Each row is a point. Any point is a mix of the corners, with weights that add up to 1. It lies inside the corners' shape when no weight is negative. Say inside or outside, and name the corners with a negative weight.

Corners:
(1): [44 15]
(2): [-41  30]
(3): [-41 -42]
Points:
[21 41] -> outside (3)
[-11 -17] -> inside
[22 26] -> outside (3)
[-4 38] -> outside (3)

Corners:
(1): [ 32  85 -31 -13 -11  28  38  -1   5]
(2): [-12 -52  18 -31  -6 -20  20 -37 -28]
(3): [ 11 -27   7 -18 -46  25 -52  46  64]
(4): [  7  72  -7  35   5 -40 -39 -84 -57]
(5): [ -4 -13   3  36 -26  -3 -18 -61 -48]
(6): [44 56 20 16 22 37 36 43 29]
(7): [  6 -49 -23  22 -41 -41   5  43  18]
(8): [  0 -33  37  25 -61 -54 -28  -4  25]
(9): [ 41 -38  23   9   8   2  11 -22  61]
(10): [-39  33  14  28   8 -52  -3 -66  17]
Points:
[  2 -20  13  -2 -10 -18   4 -29  -4] -> inside
[  6  16   2  21 -11 -15 -15 -47 -24] -> inside
[ 12  50 -13  25  -2   5  -6 -30  -7] -> outside (2, 8)
[ 19   6  -4  -2 -17  25 -24  26  43] -> outside (2, 8)
[ 10  32   2  21  -7 -13 -17 -36 -17] -> inside

Corners:
(1): [-10  22  14 -33   1  16  -1 -10 -14 -14  16  17   7 -17  -1  33 -18  -1
 -10 -18]
(2): [ -7   9  22 -29  -2  16 -13 -16 -10 -29   8   3  16  -8 -47   2  -4 -17
   9  -8]
(3): [ 24 -47   2 -10  46   1  20  26  23 -22 -15  16   4  -4 -21 -17   6 -30
 -19 -20]
(4): [-23   5  21  -6  -1   6  -5  11 -12  15   7  29  15 -18   8 -10  46   3
  14 -22]
(5): [-18  20 -64  12 -10  14   6  -6  -3 -16 -22  33  11  10  21 -10 -22   7
 -13 -20]
(6): [-23 -37  17  -6  -5  21 -24  -4 -10  35   2  23   9   6   7 -22 -13   9
  -1   5]
(7): [ -2  21 -12 -59  10  19   3 -18 -14  12  -8  17  24   1  -7  -4 -24   4
  -1  26]
(8): [  1 -13 -15   5  -4  12   9 -13   9  13  -5  -6  -4   5  -5  10   7  10
   5  13]
(9): [-16  16  17  11 -19  13  -9  -5 -18  74  -1  19   9  -6   0 -16 -25  22
   1 -16]
(10): [-18  13  27 -12  -4  24  12 -12  -7 -20  18 -21  30 -31 -15 -11 -36  -8
  16  -5]
(11): [ -9   0  11   9   0 -25   8  20   3 -16 -11  13  10   6 -11  11  -2  -4
 -13   1]
(12): [-10 -66   5  14 -12 -70  -2   6 -33 -30 -10  27 -38  -3   4  -5   9  -5
   9 -25]
(13): [ -3   9 -95   9  -7   5  -3  -5   6  29   8  31  21   2   9  -7 -26  10
   5  19]
(14): [  4  13   0 -17  -5   5 -38   6  94 -31   9  -3 -35 -10  -9 -23 -18  -6
   2  -2]
(15): [ 49  -3  -1 -11  15  10 -59   3 -15  -8  -1   7  10   8  -2 -13 -29  14
  18  -5]
(16): [ -8  14  14  10   4 -11  -5 -25  27 -20  -1  17  12   6   5  12  14 -31
   1 -19]
(17): [-23  -3 -42 -11  45  14   1 -14  -2 -10  -9  18  10   2 -10   0 -16 -13
  12   6]
(18): [  3   9  18   4  -6   2   5 -13  -3 -24  14   8 -31  17  10 -14 -19  -2
 -10   5]
(19): [-12 -30  13  -1  -4   1  12  19 -11 -26  -9  23 -17   5  -1  -1 -21 -23
  19 -13]
(20): [-17  12  21 -11 -26   8   9  27 -28 -21 -16   9  -1 -86  -1  -9 -28 -46
 -25  11]
(21): [-17  10  33  -8 -25  18 -15   1 -21  -2   9 -32 -13 -14   8  -4 -20 -53
 -15 -13]
Points:
[ -8 -12   1   2  -5  -5  -8   9 -11 -15  -1  16  -7 -10   0 -11 -17 -10
   0 -16] -> outside (7, 8, 16)
[ -5  -3   7 -12   0   6  -6   2   4  -7   3   7  -4 -11  -9  -6 -14  -7
   2  -2] -> outside (5, 16)
[ -6  -2  -1  -4  -3  10  -5   2  -1   2  -1  12  -2 -10   8 -12 -14  -8
   0  -9] -> outside (2, 11)
[  1  16  -1  12   2  16 -10   2  14  15   0  -4  24 -23 -12 -11  -4  -7
   0 -16] -> outside (1, 6, 7, 12, 18, 19)
[ 21 -12  19 -24  20 -11 -16   7  -7 -66  -1   2 -14  11 -13  -2 -14 -11
  11 -21] -> outside (6, 8, 9, 13, 16, 20)
[ -9  -7   1  -5  -4   0  -1   3  -8  -8  -1  16  -2  -8   0  -1 -10 -10
   2  -9] -> inside
[ -6  -8  13 -13  -1   5   1   2 -23   3   4   6   4 -14  -9   4 -11  -5
   1   0] -> outside (5, 14, 16)
[ -6  -2   0  -7   4   4   0   0   0 -11  -2   9   5  -9  -9  -1 -10 -12
   3  -9] -> outside (6, 18)
[ -4  -3  -3  -6   1   2  -6  -1   3  -9  -2  11   0  -3  -5  -4 -16  -7
   0  -4] -> outside (4)

Corners:
(1): [ 20 -19  26   0  19 -22  -9  24  -9  49  20 -19  15  -4   4  21  56 -15
  44 -38]
(2): [-14  29  59  37  15 -11  -8 -56  17  33   7 -24 -49  38 -53  -7  -7  29
   6  14]
(3): [-23  42  50  39  -3  -1 -28   7  35  49  32   9  -6  40 -12 -20  10  38
  40  32]
(4): [ 23  -7   9   6 -24 -18 -22  -7 -26  23  22   5  62 -28  20  40  52 -85
  39 -37]
(5): [ -3   9 -46   9 -44  61  16  -4   3  20 -31 -16  34 -10 -14 -47 -31 -12
 -17 -59]
(6): [  8 -10  31  26   8  16 -34  14  16  10  25 -36  49 -19  25  32  48 -28
   5 -53]
(7): [-80 -17  61   8   6   5  -8  47  15  47  -8   6 -38  34 -95  -7 -19  24
  10  35]
(8): [ 21 -26 -28  44 -26   6  -1  -4 -17  14 -21  -9  11 -23 -23 -10 -46  -2
 -31 -13]
(9): [ 44  17  33  -8  34  18 -35  19 -32  -8  -5   0  32 -19  24  19  54 -44
  29 -49]
(10): [ -4 -33 -50 -10 -13  23 -16 -21 -35  13 -14 -12  10 -19  57 -28 -50 -17
 -33 -25]
(11): [ 29  -9 -73   1 -29  43 -15 -13   7 -10 -44 -13   4  22   6  15 -34  -3
  12 -27]
(12): [-21   2 -15  39  17  -8  -3  16 -15 -13  41   0  19 -16  11   7  72 -42
  63 -64]
(13): [ 17  -6 -11  16 -56  43  -1  18 -33  35 -48  -6 -32   3  23 -13   3 -34
 -36 -13]
(14): [  8  37  34   6  -8 -23   6  33 -18 -18  35 -32  49  13  24  33  44 -73
  -9 -59]
(15): [ 25  20 -39  14  -4  39  31  -7   8  -9 -37 -11   9 -20   1   8   2 -29
 -45  -6]
(16): [ 21 -11  49  16 -16 -13   8   3 -35 -18   1 -26  64  -5  29  -8  67 -36
  54 -25]
(17): [ -6  25 -36  -3 -50   4 -32   1  12  -9 -33 -14  15 -13  13 -20  -8  28
 -15  -9]
(18): [-40  -5  66  35   2 -15  -2  -2  69  46 -13  66 -13  23 -37  -9 -19  35
   9  27]
(19): [ -1  10 -36   6 -28  37  26 -23 -41  21 -33  -2   4 -11  22  20 -18   2
   9 -43]
(20): [ 43   1 -53  -1 -60  41  -8 -18  -8 -10  22  -1 -19 -26   8  -7   0  -3
 -21 -22]
(21): [-42  14  26  24 -14 -19 -10 -25  26  37   8  39  19  61 -31   0  15  52
 -24  23]
Points:
[ -6   6   7  26   5   8  -6  -2   0  14  -5  -1  17  -6  15  -4  21  -1
  16 -30] -> outside (4, 7, 11, 14, 20)
[  7   5 -18  10 -25  17 -10  -1  -4   5  -8  -6   7  -5   6  -2   7  -8
   1 -23] -> inside
[  1   2  33   3   5  -8  -9   1  -5  19  -7  -5  16   9   2  23  27 -23
   7 -17] -> outside (3, 5, 8, 12, 20)
[  6  -4  15  12 -11  14  -5  16   5  20  -6  -4  18   4  -9   0   2 -19
 -12 -10] -> outside (2, 12, 17, 19)
[ 23  -2   3  13 -15   3 -14  17  -4  -1   7   4  51 -15  24  10  45 -41
  15 -55] -> outside (2, 3, 7, 10, 15, 19)
[ -2   4  12  15  -7   2 -10   3  -3  16   2  -3  15  -3   3   0  18  -8
   8 -20] -> outside (11)
[ -3   3  11  18 -12  10  -5  -2   1  20  -8   4   3   4  -2   2   8  -8
   5 -16] -> inside

Corners:
(1): [ 31 -28  59 -45  -4  46  28 -21  37 -12  36 -39 -22  49 -30 -26 -21  52
  -9  14]
(2): [ 28   5  24  24  63  21  -4 -64 -20   3   0  -8  27   6  31   9  39 -49
  11 -45]
(3): [ -5 -61 -11  43  47  -9  10 -13 -23 -24  12   9  54 -12 -38  38  12  41
  23  26]
(4): [-31  10  41 -29 -47   4 -20 -17  38  -4 -19  31  22  21 -32 -34   7 -15
 -28  29]
(5): [ -7  36  47 -50   3 -43  -7  15  39  29  18 -27 -22   8  40  13 -37  24
  49 -11]
(6): [  7  22 -57  53  11 -19  -3 -42 -25  33 -32  53  33 -11  55 -41 -11  42
 -42 -26]
(7): [-37 -26  -2 -46 -75  41   3  40   7  42   4  53  15  48  -4  11 -64  73
  -1   4]
(8): [  8 -15  39 -67  34 -23  44  18 -27  73 -29  33  34 -31   2  22 -31 -43
   4  37]
(9): [ 14  23  39  44 -11  11  22 -24  42  11   0  60 -40   5 -26   4 -11  -4
  -6 -14]
(10): [ 40 -34 -15 -50   9 -16  48  -7 -52 -63  -2 -35  -5  15 -40  11  22 -35
 -26  42]
(11): [-33  -5 -57  35  23  11  19  41  46  21 -12 -13  44  -7  69  38 -14 -37
  30 -22]
(12): [  0 -63  35  68 -19 -19  11 -35   7  -1  33 -14   7   4 -18 -59  43   5
  26 -34]
(13): [-24  22  78 -60 -29 -20  13  65 -16   6  21  50  77  33  -8 -50  -4  50
 -34  21]
(14): [ 11 -74 -22  10  24  20 -58  -4 -12  55   8  39 -33  25 -21  41   9  62
 -26 -31]
(15): [  3  34 -67  37  14 -42  23 -17  31   0  37 -28  17   5  10  26  -5 -57
  23 -12]
(16): [-64 -66 -87  63 -16  44  60 -24 -69  11 -11 -32  14  39 -39 -29  45 -18
   0  48]
(17): [ 21 -46  36  44   7 -32 -54   4 -44  20   8 -28  -3  57   6   8 -13  37
  11  12]
(18): [-31  28  42 -49 -14  -4  11  12 -31 -56  45 -40  10  36  40 -36 -44  12
 -37  -5]
(19): [ 18  11 -53 -11  40  31   3   5 -70   9  14   8 -17  27  40 -12   6 -33
  14  35]
(20): [-17  17  39  27  32  15  48 -45  53 -50   5  60   0  64 -43 -26  23 -53
  27  19]
(21): [-50  23 -45  16 -14  -9  32  61 -24   4 -47  14  64   5 -41 -80  -4  23
 -18  -2]
Points:
[-21 -28 -22  -2   1  17   6   7 -12  23  10 -24  13  19   6   6 -11   4
  19   9] -> outside (6, 9, 10, 13, 20)
[ -3 -15   0   0   4  -5   7   8 -25  16   7  -3  16  14  11  -1 -13  16
  -3   2] -> outside (4, 20)
[  6  -3  15  24  24  -8   1 -14  11  17   4  20  17   5   3  -8   9  -6
  14  -8] -> outside (7, 10, 16, 18)
[ -8  -4  40 -16 -12 -13   0  13  35 -23  25  -6  -1  35 -18  -2 -15  24
   8   0] -> outside (2, 6, 8, 16, 19)
[-12  -7 -14  -2  -4   3  23  -5   5   2   2   4   1  14  -4  -5  -6  -3
   4   7] -> outside (2, 13, 17)

Corners:
(1): [ 13   7  -1  20  20   0   6  10   8  27  -3 -13 -47   6   7   1   9  -7
  18  -8]
(2): [ 15  31  -7   6 -22 -20 -21  -7  -4   9   2 -19  23   7  -5  -1  -2   1
 -25 -11]
(3): [ 12  23   1  12  11   6 -18   0   0   0  19   4 -10  -6  11 -15  17  10
 -17   2]
(4): [ 10  -2  27  -3  16   0  -8   5 -12  17  17 -17  -3   2   1 -16  -1  16
  12   2]
(5): [ -1  13  32  14  -1 -24  -1  -8  -3 -29 -33 -16  21   2 -18 -23  10 -24
 -10  11]
(6): [ -5  -5 -11  17  -1  -4  -7  -6  25   6  10 -19  -3  12  -4 -16   7  10
  -1 -19]
(7): [ 13  14  -6 -42   5  37 -15 -15  11 -12  13   2  13   2  -2   5   8  10
  -4  -7]
(8): [  7  -5 -10  -1  20  19  -6  10  27 -16  14  11   1  11  10  48   1   4
  18  30]
(9): [ 16   5   5  11   0  -5   1  -1   4  -7  11  38  14   7 -10 -13   9   8
  11 -11]
(10): [ 15   8   6   5   5   6  -9 -18 -14 -13 -27 -28  30  -9 -21 -11   7   6
 -20  35]
(11): [ 11 -21  -5 -14  10  12   3 -13  -6  -7  11   0  10  10  22  -2 -25   7
 -13  -9]
(12): [-11 -17  -7  14  14   3 -22   7  23   5  -5 -12 -17   4   6  22 -95  -7
   5   3]
(13): [ -1  14  21  12 -20   1   1  -9  12   1  15  45  12  10   4 -23   8 -12
 -30 -11]
(14): [ -7  32  17  19  16  -7 -41  -3 -18  12   7 -24  22 -12 -20  -9   0 -32
 -14   1]
(15): [-14  24  -4  27 -33 -14  -1  11   2  -4  14   5   0 -16 -10 -21   8 -13
   6 -12]
(16): [ 19  15  36 -13  -2  -7   2 -83   4  11  16   4 -26  12   6 -18  17   3
   8 -18]
(17): [-59   8  -2  17   3 -33 -16  11  11  11 -38 -18  20  -4  -9 -20 -19 -10
   2 -12]
(18): [  1   6  -3 -31  20  -8   0  -4  12  -4   1 -12  12 -39  25 -23   4 -11
   4  10]
(19): [ -9  -9  -3   2  13 -11 -38   2   3  25  13 -10 -37  -6   8  21   4 -28
   3  -4]
(20): [-11 -12  -2  -6  10  -2  -3   0  19  13   8 -13 -12 -15   5  27 -51   8
  -2 -13]
(21): [-27   4  -8 -35  21 -20   3  -3  19 -26 -17   1  21 -11 -15  -8 -14 -19
  -4  28]
Points:
[  4   5   3   0   4  -2 -11  -7   3   2   4  -6   0  -3  -1  -6 -11  -5
  -5  -2] -> outside (8, 17)
[ -2  12   6   4   3  -6 -11  -6   7   1   2  -1   5  -1  -5  -7  -2  -7
  -4   0] -> outside (11)
[ -3   9   0   6   5  -6 -13  -3   7   2   0 -13  -1   1  -8   0  -2  -4
   2   0] -> outside (11, 13, 18)
[ -9  -5  -3  -3  11 -13  -9 -15  17  12   4  -1 -13   2  10   8 -22 -14
   3 -10] -> outside (3, 4, 5, 7, 10, 15)
[ 0  8  6 -1  6 -2 -9 -5  4  1  2 -9  0  0  1 -9  0 -5 -1  2] -> outside (9, 20)

Corners:
(1): [ 10 -35 -18 -64 -41  13   4  -5 -12  17 -33 -15  33   2  28 -46  35  28
 -14 -12]
(2): [-21  -4  10 -26  31  50  24  -7  -5  50  35  10   2   8  -3   4  14  49
  12 -23]
(3): [ 17  30  41  13  47  35 -26  54  24  45  72  24 -37   3   7   1 -71   4
 -16  30]
(4): [ 39  -6  26  -3  43  12   4  51 -17   2  48  26 -11  75   1  21  10 -46
 -89  27]
(5): [-21 -23 -26 -21  52   6 -14 -14  15 -21 -43  -1 -14   8   2 -32 -30 -43
   0 -13]
(6): [ -5  33 -55 -21   5  12   5 -67  18 -31 -13  21 -38 -15  -7 -32  53  -3
   1 -29]
(7): [-33 -14  23   8  56 -40   4  26  28 -15 -31  -1 -29  73  12 -13   7 -21
 -19  38]
(8): [  4  -5   2   1  -8  -8  34  23   0  31  40  29   9 -58  -9  16 -40   2
 -12  17]
(9): [ 13 -20 -13 -27  12  -3 -16 -56  30 -49  15 -34  -9   5  -2  28  55  28
  16  20]
(10): [ 20  54   1  37 -38 -20  11 -21  -5 -10 -19   2 -16 -31 -41  39  35  -3
 -25  40]
(11): [  0  -6 -21 -46 -24 -13 -32 -27  28 -50   9  32  14 -61  16  11  26 -51
  -5  23]
(12): [ -6  54   2 -58  -5 -12  50  44 -24 -38 -11  23 -14  21 -56   4  -9  21
  18   5]
(13): [ 40  71  22 -16  67 -61  28   1  34 -41 -24 -73   1  24  22  95 -55 -15
  45  11]
(14): [-13 -19   9   1  40 -38 -39  42 -17 -22  15  44  -3  -6 -17 -37 -16 -50
 -25 -25]
(15): [  4  36  36  14  27   3   6  42  73   4  73 -40  31  55 -17  38 -56  18
  31 -22]
(16): [  7  39 -14 -54  21 -27 -13  20  56 -29 -24  19   1  -5 -37  14  16  12
  24  -8]
(17): [ 51 -25  -3 -49 -52  12  14  18 -39  54 -32  60   3 -12   9 -11  -1 -37
  25 -19]
(18): [ -6  40 -19 -43 -40 -32  -7 -15 -11  14  41  12 -12 -44 -59  57   9  23
  11  -8]
(19): [-22  13  42  19  -2 -37  59 -12   5  22  -5  17 -40 -22 -39  17 -17  -5
 -45  14]
(20): [ 30   0   2   0  17  24 -30  28   1  32  24 -62 -21  23  15 -35  11 -33
  -3 -11]
(21): [  3   2  20  -9   9 -48  -8   3  26  25  29  25  21  14 -18 -11   2 -38
 -39  37]
Points:
[ 11  12   8 -11   7  -5  10  16   0  16   6   8  -8   6 -10   5  -7  -9
  -9   2] -> outside (9, 11)
[ 10  16  12 -13   8  -7   8  23   7  17  14   7  -3  15 -11   4  -8  -3
  -8   0] -> outside (5, 9, 11)
[ 11   8  -7 -20   8 -11   3 -16  10   4 -33 -37  -4  14   0   7  18   7
  29 -27] -> outside (3, 4, 8, 11, 12, 21)
[ 13   5   8 -17  18   2   3  10   6   4  17   5  -6  17  -2  11   1  -5
 -14   7] -> inside
[-17   1  28  -4  24  -8  17  41   4  31  29  17 -11  23 -29 -12 -25  -2
 -38   6] -> outside (6, 9, 10, 11, 13, 17)
[  0  12  -4 -15  17 -21 -16   9  10  -2  13  12  -4 -10  -3   2   9 -13
 -19   6] -> outside (5, 9, 12, 15, 17, 19)
[  9   6   2 -20   9 -16  -2  -3  13  -4   8   3  -1   2  -6   9   5 -13
  -4  10] -> inside
